Each point is reached from the start by the listed moves, each made once or not at all, plus a little noise. Say if it took an odd or an even number of moves. Then give how often each move was made.
In the rows, 128 means zero.

Moves:
(1): [147 173 109]
(2): [125 161 138]
Start: [116 129 134]
Points:
[135 175 115] -> odd (1, 0)
[132 207 124] -> even (1, 1)
[116 127 130] -> even (0, 0)

Moves:
(1): [105 120 168 141]
(2): [162 101 106 161]
(3): [129 172 115 155]
(4): [113 111 119 137]
Start: [120 139 140 119]
Points:
[ 97 174 168 159] -> even (1, 0, 1, 0)
[139 140  95 189] -> odd (0, 1, 1, 1)

Moves:
(1): [153 119  92 139 146 130 137 139 111 111 107]
(2): [115 148 147 121 117 147 126 123 164 117 134]
(3): [123  99 134 129 113  74 152  97 119 101 136]
(4): [ 99 125 124 157 133 147 140 135 151 127 129]
(5): [137 144 108 130 164 135 125 176 111 118 137]
(6): [145 129 151 114 115 125 147  96  85 113 156]
(7): [150 124 127 134 129 145 156 130 146 150 153]
(8): [111 102 127  75  85 142 109 153 126 144 132]
Start: [122 113 108 130 125 120 134 151 135 147 144]
Points:
[148 130 110 118 149 125 151 167  75 122 181] -> even (0, 0, 0, 0, 1, 1, 0, 0)
[117  59 136  63  53  77 158 113  81 122 183] -> odd (0, 0, 1, 0, 0, 1, 0, 1)
[142  80  76  89 111 127 171 200 144 121 174] -> even (1, 1, 1, 0, 1, 0, 1, 1)
[134 115 112 131 134 110 182 164 164 123 192] -> even (0, 1, 1, 0, 1, 0, 1, 0)
[ 84  66  94 109  78 119 157 157 168 108 144] -> odd (1, 1, 1, 1, 0, 0, 0, 1)

Moves:
(1): [136 127 156 127 142 114 151 128 124 126 130]
(2): [150 143 133  90 125 124 128 126 111 118 146]
(3): [125 146 135 145 121 126 117 117 118 152 147]
(4): [112 107 119 120 118 118 145 137 129 125 137]
(5): [131 144 138 135 109 140 110 114  94 143 143]
(6): [116 108 129 134 141 144 134 127 129 127 137]
(7): [170 157 134 115 121 117 140 112 134 110 119]
(8): [148 170 146 117 112 109 148 142 124 121 141]
(9): [159 157 131 142 131 116 146 128 104 136 135]
Start: [151 122 122 128 122 131 138 133 130 152 143]
Points:
[175 186 153 153  87 113 171 132  60 189 216] -> even (0, 0, 1, 1, 1, 1, 0, 1, 1)
[136 120 130 152 127 146 134 121 122 177 172] -> even (0, 0, 1, 0, 0, 1, 0, 0, 0)
[210 159 132 133 134 120 172 118 112 139 149] -> odd (0, 0, 0, 0, 0, 1, 1, 0, 1)
[182 190 137 142  88  84 180 143  97 174 189] -> even (0, 0, 1, 1, 0, 0, 0, 1, 1)
[192 192 141 113  81  91 178 128 121 148 177] -> even (0, 0, 1, 1, 0, 0, 1, 1, 0)
[201 186 169 112  92  75 199 129 114 146 176] -> odd (1, 0, 1, 1, 0, 0, 1, 1, 0)

Moves:
(1): [156 136 106 134 138 135 148 123 145 152 110 124 143 109]
(2): [139 105 147 113 100 137 125 135 131 139 113 137 122 127]
(3): [163 130 154 133 120 172 132 132 116 135  92 117 103 116]
(4): [127 100 129 122 124 116 115 113 137 140 112 141 113 110]
(5): [116 120 138 145 131 138 116 137 118 126 138 118 128 123]
(6): [139 132 136 127 115 129 125 108 142 132 123 121 126 135]
(7): [ 87 134 115 149 121 115 125 155 120 108 138 117 143 159]
(8): [152 139 112 123 129 128 122 121 116 105 138 103 127 129]
(9): [123 140 128 147 133 136 130 153 104 137 131 108 117 142]
(10): [161 156 137 134  96 170 125 120 102 121 117 122 122 132]
(11): [141 114 127 137 131 132 128 134 138 125 131 139 110 109]
(12): [121 164 129 105  93 119 109 114 173 142 106 147 175 134]
Start: [115 115 119 143 123 134 156 122 129 124 100 141 166 108]
Points:
[204 137 135 177  96 225 168 124  91 171  24 113 124  80] -> odd (1, 0, 1, 1, 0, 0, 0, 0, 1, 1, 0, 0)
[201 143 109 150  97 181 141 121 159 162  22 123 159  58] -> odd (1, 0, 1, 1, 0, 0, 0, 1, 1, 0, 1, 1)
[122 133 151 160  56 179 140 180 142 142  43 138 171 128] -> even (0, 1, 1, 0, 0, 0, 1, 0, 1, 0, 1, 1)
[164 135 153 152  56 195 148 126  97 143  73 114 139 133] -> even (0, 1, 0, 0, 0, 1, 0, 0, 1, 1, 0, 0)
[ 91 108 118 147  59 123 124 129 181 163  55 154 224 104] -> even (1, 1, 0, 1, 1, 0, 1, 0, 0, 0, 0, 1)
[119 123 117 126  94 125 111  91 160 123  81 141 196  89] -> even (0, 0, 0, 1, 1, 0, 0, 1, 0, 0, 0, 1)

Moves:
(1): [142 148 136 149 103 131 121 133 126 122 152 145 118 103 137 126 138 152
 112 134 128]
(2): [134 124 125 122 126 144 125 130 137 142 123 118 137 130 135 126 130 124
 149 129 121]
(3): [123 127 134 123 126 116 133 120 134 128 118 125 126 137 130 130 134 115
 129 121 124]
(4): [125 127 134 129 105 143 123 133 126 137 141 119 135 136 140 128 152 126
 131 127 125]
(5): [143 129 123 130 137 110 140 119 131 114 123 127 135 129 129 129 128 132
 129 136 135]
(6): [126 132 119 131 127 134 117 139 123 131 131 143 132 126 133 117 132 127
 134 119 116]
(7): [107 135 139 135 109 125 155 109 127 112 139 135 127 135 123 124 121 133
 127 127 127]
(8): [128 122 126 133 123 130 114 135 115 123 123 131 126 127 117 129 128 122
 138 120 141]
(9): [152 103 133 135 128 126 130 121 147 129 129 136 129 150 128 107 141 114
 120 128 128]
(10): [135 121 123 115 135 125 136 117 121 136 120 122 124 129 127 125 125 131
 127 143 145]
(11): [135 127 117 134 108 131 151 125 128 135 136 134 138 139 135 125 125 127
 122 127 126]
(12): [113 121 124 136 122 132 121 116 125 130 140 135 139 120 129 118 127 135
 114 112 134]
(13): [114 120 122 117 116 146 122 134 125 130 128 136 139 126 138 118 125 137
 126 136 132]
(14): [145 127 138 113 104 130 132 132 144 141 139 159 159 136 144 124 132 142
 132 129 146]
(15): [124 118 137 122 123 125 124 138 146 133 122 138 142 141 148 108 121 136
 136 121 125]
(16): [121 122 126 138 132 124 118 129 135 111 142 134 109 129 121 135 125 129
 121 118 127]
(17): [110 120 134 113 117 124 146 118 123 127 129 115 136 126 130 125 121 123
 134 120 126]
(18): [123 115 129 118 131 130 148 119 129 132 115 119 135 121 125 127 130 139
 132 125 139]
Start: [117 137 145 122 119 131 120 128 128 132 130 133 120 128 137 119 114 128
 113 120 130]
Points:
[131 112 128  69  61 140 170 111 144 164 124 163 194 153 189  86 114 135
 144 128 149] -> odd (0, 1, 1, 0, 1, 1, 0, 0, 0, 1, 1, 0, 1, 1, 0, 0, 1, 0)
[133 115 136 105  48 159 152 129 148 164 132 150 172 137 207  70 145 165
 131 131 136] -> odd (1, 1, 1, 1, 1, 1, 0, 0, 0, 1, 1, 0, 1, 0, 1, 0, 0, 1)
[ 89  97 172  75  40 149 154 112 142 152 125 164 182 160 177  80 130 158
 138 118 180] -> odd (0, 0, 1, 1, 0, 0, 1, 1, 0, 1, 0, 0, 1, 1, 1, 0, 0, 1)
[121 110 152 116   7 179 111 161 161 160 163 198 180 142 205  77 149 168
 139  91 142] -> even (1, 1, 1, 1, 0, 1, 0, 1, 0, 0, 1, 0, 1, 1, 1, 1, 0, 1)
[123  82 176  85  34 162 135 116 172 162 133 174 184 193 188  58 143 129
 148 121 164] -> even (0, 1, 1, 1, 0, 0, 1, 1, 1, 1, 0, 0, 1, 1, 1, 0, 0, 0)
[102  80 126 121  38 190 117 126 127 164 157 150 178 154 169  60 142 110
 128  85 126] -> odd (0, 1, 0, 1, 0, 1, 0, 1, 1, 0, 1, 1, 1, 0, 0, 0, 1, 0)

Moves:
(1): [129 127 121 134 131 136 124 114 117 127 137 116 134 133 124  93 123 142
 111 128 140 114]
(2): [129 135 132 125 131 122 122 126 129 146 143 137  97 106 118 124 137 110
 134 136 125 127]
(3): [121 105 101 133 112 125 118 131 115 126 130 119 131 143 130 122 152 136
 108 103 134 115]
(4): [150 114  93 108 132 127 122 107 120 107 145 122 123 164 153 135 128 132
 126  99 146 114]
(5): [113 137 116 124 128 119 151 134 124 124 114 115  97 117 132 133 123 119
 139 131 126 118]
(6): [140 152 149 121 127 121 130 110 155 121 109 140 125 131 108 124 140 129
 157 143 136  96]
(7): [117 152 122 130 108 138 135 111 143 129 113 119 146 148  99 142 123 110
 139 119 138 106]
(8): [145 123 138 139 139 143 143 145 121 108 138  95 136 139  92 126 138 145
 130 111 129 136]
(9): [120 129 154 144 135 124 139 123 143 122 116 144 120 119 119 112 113 106
 117 164 116 132]
(10): [142 113 127 110 136 111 123 132 127 149 123 122 136 114 124 132 122 117
 123 127 120 128]
(11): [132 125 151 115 130 133 125 141 133 121 133 132 112 127 133 113 125 129
 126 129 129 139]
(12): [134 139 142 136 143 131 118 116 153 115 112 119 135 136 139 119 131 103
 123 149 134 113]
(13): [121 148 123 128 132 106 140 150 123 124 106 146 145 119 135 127 115 126
 146 139 130 114]
(14): [126 136 114 133 117 109 123 138 142 124 162 119 139 127 120 138 140 153
 133 125 125 135]
(15): [150 139 130 127 114 121 114 141 122 121 114 129 120 101 124 125 140 111
 127 150 116 144]
(16): [150 125 127 141 109 140 123 129 107  98 137 103 122 120 152 120 118 135
 112 122 152 117]
(17): [117 135 142 128 130 132 123 116 125 115 148 108 145 126 121 139 124 123
 135 128 131 142]
(18): [125 116 128 127 131 144 149 135 142 115 128 130 123 133 137 122 150 123
 117 122 130 134]
(19): [133 103 106 137 126 152 133 128 134 110 131 132 125 140 123 129 114 128
 148 159 131 124]
(20): [131 113 127 134 127 132 120 123 132 129 131 122 125 115 118 134 111 125
 131 120 134 152]
Start: [105 111  91 162 102 128 117 141 157 137 127 157 132 129 106 139 148 119
 119 119 115 122]
Points:
[151 131 116 206  85 134 117 183 148  46 183 111 120  76  60  76 127 116
 132 201 130 138] -> odd (1, 1, 0, 0, 0, 0, 0, 1, 1, 0, 1, 0, 1, 1, 1, 1, 1, 0, 1, 0)
[153  87 136 167 103 121 140 175 179  87 109 145  92  87  65  89 155  92
 115 125 141 105] -> odd (0, 1, 1, 0, 0, 1, 0, 1, 1, 1, 1, 0, 1, 0, 0, 1, 0, 1, 0, 1)
[190  82  36 171  57 160 105 113 176  37 168 120 117 141 117 109 162 143
 129 132 174 100] -> odd (1, 0, 0, 1, 0, 1, 0, 0, 0, 0, 0, 0, 0, 1, 1, 1, 0, 1, 1, 1)
[163 111   7 179  44 154  94 111 145  56 172  99 144 164 109 124 137 136
 119 124 165  81] -> odd (1, 0, 0, 1, 0, 0, 1, 0, 0, 0, 0, 0, 0, 1, 1, 1, 0, 0, 1, 0)
